Each row of a before or after table is a point. One or more steps were done to the points. Then noise was added and the rows were shuffled. The steps act on columns, c1 being the first. Write out the steps. A step turns or swaps two columns, mirrors them in a line or flattens them onto one, adds a multiple of one to another, or multiplies or shifts one. Angles are multiples of 10 degrees, from the lower column toward the higher: turns from -170 to 170, lines from 10 to 170 but not 90. Use the fewest steps. Two steps may share a column if one is a turn and the other turns, adds or multiplies; they go together, in the order done. Otherwise the lowest column goes first.

Before:
[[ 0.29 -0.40]
 [ 0.16 -0.62]
 [ 0.61 -0.60]
 [-0.10 -0.29]
 [ 0.32  0.54]
 [-0.11 -0.45]
 [ 0.55 -0.02]
 [ 0.61 -0.44]
 [ 0.39  1.13]
 [ 0.07 -0.55]
 [ 0.00 -0.23]
 [ 0.47  0.21]
 [ 0.60 -0.47]]
After (13 x 2):
[[-0.08 -0.06]
 [ 0.37  0.17]
 [ 0.11  0.00]
 [ 0.32  0.14]
 [-0.28 -0.11]
 [-0.08 -0.05]
 [-0.12 -0.04]
 [ 0.44  0.13]
 [ 0.50  0.18]
 [ 0.66  0.25]
 [ 0.44  0.10]
 [ 0.50  0.17]
 [-0.07 -0.01]]
Steps: flatten c1 and c2 onto the line at 20 degrees

Before (9 x 3):
[[-0.49 -0.07 -0.35]
 [-0.59  0.36  0.04]
 [-0.04  0.14 -0.57]
 [ 0.58 -0.09  0.43]
 [ 0.74  0.39  0.39]
 [-0.04 -0.02 -0.09]
 [-0.09  0.20 -0.32]
 [ 0.40  0.12  0.89]
 [-0.11  0.36  0.24]]
After, 9 rows:
[[-0.05 -0.43  0.88]
 [-0.28 -0.75  0.41]
 [-0.39  0.03  0.20]
 [-0.05  0.49 -0.36]
 [-0.19  0.04 -0.31]
 [-0.02  0.01 -0.08]
 [ 0.16 -0.54  0.45]
 [-0.44  0.54  0.03]
 [-0.15  0.01 -0.58]]
Steps: mirror c1 and c2 in the line at 140 degrees

Before (13 x 4):
[[ 0.26 -0.08  0.14  0.23]
 [ 0.56  0.05 -0.48 -0.08]
 [-0.38  0.13 -0.84  0.12]
 [-0.24 -0.24 -0.25  0.20]
 [-0.18 -0.12 -0.66 -0.05]
 [-0.49  0.11  0.14 -0.05]
 [-0.33 -0.26  0.42 -0.42]
 [-0.40 -0.15 -0.07 -0.21]
 [-0.57  0.03 -1.01 -0.03]
 [-0.17  0.27 -0.48 -0.20]
 [ 0.75 -0.56 -0.31 -0.28]
 [-0.02  0.32  0.06  0.03]
 [ 0.50 -0.59 -0.04 -0.88]]
After, 13 rows:
[[-0.19 -0.08  0.47  0.15]
 [ 0.52  1.03  0.32  0.25]
 [-0.31 -0.21 -0.39 -0.25]
 [-0.41 -0.04 -0.60 -0.46]
 [-0.34  0.06  0.53 -0.34]
 [ 0.80  0.47  0.07  0.26]
 [-0.22  0.22  0.34 -0.35]
 [-0.34  0.12 -0.13  0.09]
 [-0.11  0.10 -0.26 -0.21]
 [ 0.13 -0.12  0.12 -0.39]
 [ 0.33  0.08 -0.07  0.44]
 [ 0.35 -0.21  0.53  0.06]
 [-0.09  0.52  0.82 -0.36]]
Steps: turn c2 and c4 by 110 degrees; turn c1 and c4 by 50 degrees; shift c3 by 0.40

Before (12 x 8):
[[-0.06 -0.06 -0.13 -0.35  0.09  0.43  0.28 -0.49]
 [ 0.28 -0.41  0.20 -0.29  0.26  0.07  0.64 -0.25]
 [-0.26 -0.50 -0.50  0.08 -0.11 -0.44 -0.55 -0.01]
 [ 0.47 -0.31  0.34 -0.22  0.01  0.32  0.18 -0.39]
 [-0.49 -0.49 -0.09  0.29 -0.66 -0.47 -0.56  0.05]
 [-0.23 -0.50 -0.17 -0.39 -0.29  0.09 -0.40  0.08]
 [-0.10  0.43 -0.31 -0.51 -0.15  0.22 -0.08 -0.33]
 [ 0.40 -0.28 -0.20  0.23 -0.28  0.05  0.72  0.59]
 [ 0.46 -0.18 -0.12 -0.01  0.01  0.63  0.55 -0.39]
 [ 0.48 -0.06 -0.71  0.20 -0.34  0.22  0.37  0.71]
 [ 0.24  0.24  0.05 -0.16  0.33  0.49  0.11 -0.11]
 [-0.57  0.00 -0.12 -0.33  0.29  0.51 -0.15 -0.29]]
After (12 x 8):
[[-0.04 -0.18  0.91 -0.02 -0.02 -0.57  0.57 -0.46]
 [ 0.33  0.42  0.05 -0.01 -0.42 -0.36 -0.04 -0.09]
 [ 0.29  0.01 -1.00 -0.36 -0.11 -0.46 -0.15 -0.37]
 [ 0.56 -0.50 -0.13  0.15  0.00  0.12 -0.55  0.44]
 [ 0.54 -0.10  1.39  0.34  0.01  0.58  0.35 -0.44]
 [-0.48 -0.30  0.66 -0.08 -0.13 -0.45  0.17 -0.16]
 [-0.25 -0.44  0.38 -0.30 -0.10 -0.26  0.62  0.03]
 [-0.15  0.23  0.40 -0.36  0.02 -0.31  0.13 -0.42]
 [ 0.28 -0.49 -0.87  0.69 -0.04  0.21 -0.54  0.43]
 [ 0.03 -0.27  0.90  0.32  0.06  0.54  0.74 -0.26]
 [ 0.27 -0.49 -0.30  0.17 -0.37  0.03 -0.41 -0.18]
 [ 0.18 -0.04 -0.02 -0.18 -0.24 -0.60  0.28 -0.24]]
Steps: turn c1 and c3 by 110 degrees; multiply c3 by 2; multiply c4 by 0.7; turn c4 and c5 by 70 degrees; turn c6 and c8 by -110 degrees

Before (12 x 9):
[[-0.51  0.32 -0.21 -0.23 -0.37 -0.56  0.15 -0.18  0.18]
 [-0.24  0.28 -0.19 -0.33  0.15  0.49  0.39  0.41 -0.45]
 [-0.47 -0.49 -0.04  0.16 -0.47  0.04  0.02 -0.34  0.44]
 [ 0.54  0.24  0.20  0.29 -0.68 -0.43  0.32 -0.03  0.43]
 [-0.65  0.51 -0.11 -0.37  0.54  0.03  0.75 -0.12 -0.60]
 [-0.11  0.50  0.24  0.13  0.41  0.49  0.10  0.33  0.46]
 [-0.11 -0.19  0.59 -0.02 -0.07  0.26 -0.45  0.05  0.38]
 [-0.52 -0.47  0.59  0.58 -0.67 -0.56  0.18 -0.09  0.61]
 [ 0.60  0.07  0.30 -0.46  0.17 -0.36 -0.05 -0.25 -0.43]
 [ 0.56 -0.44  0.20  0.26  0.51 -0.21 -0.45  0.62  0.45]
 [ 0.32  0.54 -0.20  0.10  0.37  0.38  0.00 -0.32 -0.48]
 [-0.16  0.26  0.41  0.63 -0.63 -0.49 -0.17  0.29  0.24]]
After:
[[ 0.53  0.29  0.38  0.59 -0.57 -0.58  0.32 -0.13 -0.14]
 [-0.09 -0.06 -0.14 -0.56  0.18  0.63  0.20 -0.53  0.25]
 [-0.02  0.02  0.56  0.82 -0.53 -0.49 -0.26 -0.25 -0.31]
 [-0.22 -0.08 -0.31 -0.39  0.40  0.58  0.75 -0.12 -0.31]
 [ 0.48  0.28  0.19 -0.27  0.22  0.16  0.08  0.31 -0.58]
 [ 0.44  0.31 -0.37 -0.14  0.24  0.58  0.07  0.28 -0.01]
 [-0.53 -0.30  0.14  0.13 -0.42 -0.34  0.19  0.25  0.22]
 [-0.56 -0.28  0.88  0.84 -0.41 -0.73  0.23  0.03 -0.13]
 [-0.25 -0.17  0.00 -0.01 -0.45 -0.42  0.22  0.12 -0.37]
 [ 0.21  0.05  0.15 -0.09  0.52 -0.15 -0.05 -0.32  0.61]
 [-0.21 -0.08  0.59 -0.17  0.16 -0.23 -0.44  0.06  0.39]
 [ 0.17  0.06  0.08  0.44  0.57 -0.53 -0.62 -0.47  0.06]]
Steps: flatten c1 and c2 onto the line at 30 degrees; turn c3 and c5 by 20 degrees; add -0.5 times c6 to c4; turn c6 and c9 by 60 degrees; mirror c7 and c8 in the line at 170 degrees

Before, 13 rows:
[[ 0.71  0.08  0.01  0.20 -0.26 -0.14 -0.03  0.08 -0.25 -0.48 -0.06]
 [ 0.27  0.32  0.51 -0.19  0.68  0.31  0.22 -0.33 -0.26  0.40  0.34]
 [-0.19 -0.33  0.17 -0.47  0.59 -0.24 -0.21 -0.11  0.23  0.18 -0.11]
 [ 0.75 -0.24  0.03  0.20 -0.27  0.36  0.26  0.15 -0.21  0.10 -0.19]
 [ 0.16 -0.16  0.23  0.16 -0.25  0.44  0.18  0.27  0.51 -0.43  0.03]
 [-0.38 -0.60  0.37 -0.28  0.04 -0.54  0.28  0.00  0.29 -0.05  0.21]
 [ 0.02 -0.11  0.22 -0.45 -0.28  0.04  0.08  0.20  0.36  0.08  0.08]
 [ 0.49  0.59 -0.21 -0.11  0.22  0.26  0.56 -0.13 -0.37 -0.03  0.05]
 [ 0.22  0.29  0.33  0.29 -0.45  0.47  0.30 -0.17  0.17 -0.08 -0.44]
 [ 0.20  0.32 -0.06 -0.14  0.30  0.28  0.02 -0.69 -0.18  0.35  0.44]
 [ 0.40  0.04 -0.15  0.21 -0.09  0.61  0.34 -0.07 -0.40 -0.24 -0.12]
 [ 0.44  0.56 -0.19  0.53 -0.10  0.45  0.16  0.20 -0.60  0.11  0.04]
 [ 0.22 -0.24  0.01  0.00  0.45 -0.33  0.12 -0.14  0.45  0.31  0.09]]
After:
[[-0.10 -0.29  0.17 -0.47  0.66 -0.31  0.19  0.71  0.08 -0.33 -0.11]
 [-0.42 -0.40 -0.09 -0.07  0.21  0.32  0.13 -1.89  0.06  0.19  0.46]
 [-0.07  0.12  0.21 -0.24 -0.31  0.06  0.47  0.66  0.26 -0.27  0.11]
 [ 0.10 -0.03  0.34  0.36 -0.53  0.49  0.03 -0.99  0.25  0.06 -0.44]
 [ 0.19  0.10  0.00  0.06 -0.24 -0.10 -0.14 -0.10  0.23  0.85 -0.03]
 [ 0.42  0.18  0.14  0.27 -0.26  0.47 -0.01  0.78  0.53  0.02 -0.03]
 [-0.36  0.40 -0.21  0.41 -0.11  0.50 -0.27 -1.16 -0.19  0.60  0.00]
 [ 0.20 -0.22  0.36  0.02  0.04 -0.58  0.43  1.55 -0.02 -0.41  0.24]
 [-0.26 -0.23  0.01  0.00  0.46 -0.33  0.04  0.30  0.50 -0.19  0.15]
 [-0.20  0.18 -0.17  0.36  0.17  0.25  0.47 -1.71  0.09  0.51 -0.05]
 [-0.27  0.07  0.02  0.31 -0.22  0.35  0.06  0.80  0.21  0.63 -0.26]
 [ 0.05 -0.07 -0.12  0.43 -0.10  0.67  0.01 -0.18 -0.05  0.62 -0.15]
 [-0.47 -0.24  0.51  0.00  0.73  0.30  0.35 -1.38 -0.13  0.26  0.30]]
Steps: turn c1 and c9 by 40 degrees; turn c1 and c10 by 110 degrees; turn c2 and c8 by -60 degrees; multiply c8 by 3; turn c4 and c7 by -50 degrees

Before:
[[ 0.20 -0.43  0.28  0.27  0.39 -0.43 -0.22  0.31 -0.03  0.61  0.19  0.36]
 [ 0.21 -0.31  0.33  0.40  0.10 -0.31  0.12 -0.29  0.77  0.05  0.07  0.20]
 [ 0.10  0.47 -1.06  0.42  0.32 -0.49  0.16 -0.45  0.54  0.07 -0.18  0.02]
 [ 0.29 -0.12 -0.94 -0.60 -0.23  0.17  0.08  0.40 -0.02  0.40  0.18  0.85]
 [ 0.05 -0.44  0.11 -0.50 -0.03 -0.42  0.10 -0.46  0.45  0.38 -0.24 -0.23]
 [ 0.38 -0.22  0.00  0.30  0.41  0.04  0.24 -0.29  0.01 -1.13  0.21 -0.22]
 [ 0.16  0.30  0.41  0.12 -0.15 -0.20 -0.06 -0.11  0.06  0.05  0.03 -0.19]
 [ 0.14 -0.39  0.37  0.44 -0.27  0.65  0.21 -0.34  0.78  0.43  0.09 -0.29]]
After, 8 rows:
[[-0.23  0.51 -0.33  0.07  0.14 -0.42 -0.27  0.13 -0.04  1.05 -0.17 -0.34]
 [-0.22  0.25  0.37 -0.79 -0.80  0.17 -0.83  0.34 -0.02  0.23 -0.26 -0.21]
 [-0.12  0.25  0.10  0.24  0.43  0.65  0.20 -0.45  0.79 -0.22 -0.12  0.29]
 [-0.10  0.18 -0.15  0.20  0.28 -0.31 -0.23 -0.38  0.78  0.36 -0.21  0.06]
 [ 0.15 -0.60  0.04  0.23 -1.11 -0.49 -0.08 -0.28  0.54  0.56 -0.14  0.14]
 [-0.27  0.12 -0.27  0.10 -0.15  0.03  0.13 -0.34  0.01 -1.17 -0.34  0.29]
 [-0.06 -0.32  0.01 -0.08  0.44 -0.21  0.20  0.00  0.06  0.25 -0.15  0.00]
 [ 0.24  0.26  0.00 -0.70  0.12 -0.41  0.19 -0.59  0.45  0.80 -0.09  0.17]]
Steps: mirror c1 and c11 in the line at 130 degrees; mirror c2 and c8 in the line at 80 degrees; turn c3 and c5 by 110 degrees; multiply c3 by 0.7; shift c4 by -0.20; add -1 times c6 to c10; turn c7 and c12 by 110 degrees

Before (8 x 18):
[[ 0.10  0.07 -0.29  0.58 -0.66  0.38  0.33 -0.01  0.28 -0.53 -0.48 -0.24
  -0.19  0.04 -0.59 -0.70 -0.61  0.21]
 [-0.29 -0.13 -0.13  0.59 -0.52  0.33 -0.08 -0.11  0.17 -0.18 -0.43 -0.40
   0.26  0.02 -0.32 -0.45 -0.11 -0.06]
 [ 0.75 -0.54 -0.19  0.09  0.67  0.20 -0.60  0.05  0.53 -0.69 -0.74  0.21
  -0.22 -0.30 -0.10  0.37 -0.21 -0.17]
 [ 0.16 -0.06 -0.28 -0.56 -0.32  0.34  0.01  0.07 -0.26  0.43  0.18  0.11
  -0.21  0.50  0.19  0.12 -0.15  0.00]
 [-0.14 -0.20 -0.46  0.34 -0.38 -0.15  0.14 -0.32  0.43 -0.35 -0.51 -0.42
   0.15  0.48 -0.60 -0.52 -0.28 -0.24]
 [ 1.02 -0.57  0.04  0.24  0.63  0.00 -0.17 -0.03  0.19 -0.66 -0.70 -0.41
   0.03 -0.33 -0.21  0.23 -0.26 -0.08]
 [ 0.21  0.08 -0.14 -0.20 -0.23  0.36 -0.33  0.30 -0.08  0.37  0.36 -0.07
  -0.14  1.10 -0.10 -0.10  0.14  0.06]
 [-0.11  0.33 -0.50 -0.08  0.11 -0.29 -0.24  0.33 -0.09  0.42  0.09 -0.28
  -0.33  0.72  0.19 -0.53 -0.01 -0.09]]
After, 8 rows:
[[-0.11 -0.22  0.06  0.33 -0.38  0.25  0.14 -0.30  0.43 -0.38 -0.70 -0.61
  -0.16 -0.13 -1.24 -0.48  0.22  0.38]
 [ 1.05 -0.57  0.36  0.28  0.58  0.11 -0.14 -0.04  0.21 -0.65 -0.92 -0.26
  -0.03  0.29 -0.48  0.24  0.27 -0.22]
 [ 0.15 -0.03 -0.27 -0.55 -0.32 -0.17 -0.02  0.04 -0.26  0.45 -0.03 -0.16
   0.27 -0.29  0.60  0.07  0.28  0.38]
 [-0.30 -0.19  0.24  0.62 -0.50 -0.16 -0.10 -0.11  0.21 -0.20 -0.65 -0.38
  -0.27  0.10 -0.52 -0.49  0.18  0.02]
 [ 0.24  0.09 -0.07 -0.18 -0.20 -0.26 -0.32  0.28 -0.07  0.35  0.13 -0.16
   0.13 -0.74  0.03 -0.10 -0.07  0.90]
 [ 0.08  0.07 -0.01  0.57 -0.68 -0.01  0.33 -0.05  0.29 -0.52 -0.68 -0.36
   0.17 -0.17 -1.01 -0.69  0.67 -0.08]
 [-0.16  0.28 -0.12 -0.08  0.07  0.21 -0.21  0.32 -0.11  0.40 -0.10 -0.55
   0.33 -0.38  0.34 -0.55 -0.04  0.79]
 [ 0.75 -0.51 -0.29  0.13  0.65 -0.06 -0.60  0.04  0.54 -0.70 -0.90 -0.02
   0.22  0.33 -0.91  0.36  0.26 -0.06]]
Steps: turn c3 and c12 by 50 degrees; multiply c6 by 0.7; turn c6 and c17 by 160 degrees; turn c14 and c18 by 130 degrees; add 0.5 times c8 to c18; add -1.5 times c9 to c15; shift c11 by -0.20; multiply c13 by -1
